Each row of a before or after table is a point. The points were changed in one or more steps. Then noise was added and the rows were shuffled. The steps act on columns, c1 being the first. Write out the steps. A step turns or swaps two columns, mirrors them in a line or flattens them onto one, adds a multiple of one to another, or multiplies or shifts one. Angles are multiples of 10 degrees, from the lower column toward the higher: turns from -170 to 170, lines from 10 to 170 but not 90. Use the fewest steps. Two steps may share a column if one is a turn and the other turns, adds or multiplies; they go together, in the order done. Otherwise the lowest column goes first.

Before (12 x 3):
[[  9 -14 -27]
 [ 27  16 -16]
 [ 18  17 -20]
 [  7 -11  10]
 [-17   3  12]
 [ -3  10  10]
 [-26 -24   4]
 [  7   2  16]
 [-16 -20  -4]
 [-10  10  24]
 [ 18 -20 -19]
 [-20 -18  23]]
After (12 x 3):
[[ -8  27  -7]
 [ 10 -51 -14]
 [  4  41  30]
 [ -5   8 -20]
 [ 11 -51  22]
 [ 23 -33  16]
 [-14 -46 -27]
 [  4 -60 -25]
 [-11 -27   3]
 [-16   6   1]
 [ 12  41  25]
 [-19  24 -17]]
Steps: turn c1 and c3 by 110 degrees; multiply c2 by 2.5

Before (8 x 4):
[[-48 -13 -24  36]
 [  8 -16  29 -33]
 [-14 -19  21  -2]
 [ 22 -13   6  13]
 [-18  20  38  38]
 [-14 -15  43   7]
 [-15 -12   6  35]
 [-38  43   8 -33]]
After (8 x 4):
[[-25  -2  14   8]
 [  2  27   8 -61]
 [-17  -3  14 -34]
 [  4 -40  21 -16]
 [ 51 -16 -42  -8]
 [ 10 -18  22 -10]
 [ 20 -26  21  25]
 [-18 -40 -14 -38]]
Steps: turn c1 and c4 by 130 degrees; mirror c2 and c3 in the line at 130 degrees

Before (9 x 8):
[[  3 -27  30   9  17   3 -21  -6]
 [ 13   3   6  30  21  -7 -11 -25]
 [ 11  22 -40  15  14  34  25  25]
 [  7 -10   0 -14  17   3 -26 -26]
 [  6   3  21  -3  30 -25 -13  -4]
 [ 17  38   0  14 -38  -3 -19  12]
 [-27 -16   9  13  21 -21 -18 -20]
 [  2  -8  16  -5   5  -1  14 -23]
 [ 39   6 -56  11 -16  12  27  31]]
After (9 x 8):
[[  1  -7 -21  -6   4  24   3  -2]
 [  5 -28  -4   8  16   6  36  -5]
 [-21 -16  10  21  21  25  18  18]
 [ 22  38  14   7 -39 -10  12   4]
 [  2 -10  22 -16  16  24  17  -8]
 [ 42   6  16  -2 -16 -32 -62  -7]
 [  4   4  -3  -4  30   8  26  24]
 [ 17  21   6  11  16 -31 -48 -29]
 [ 22   3   6  22  21  26  14   2]]
Steps: turn c1 and c4 by -20 degrees; turn c3 and c7 by 130 degrees; mirror c6 and c8 in the line at 130 degrees
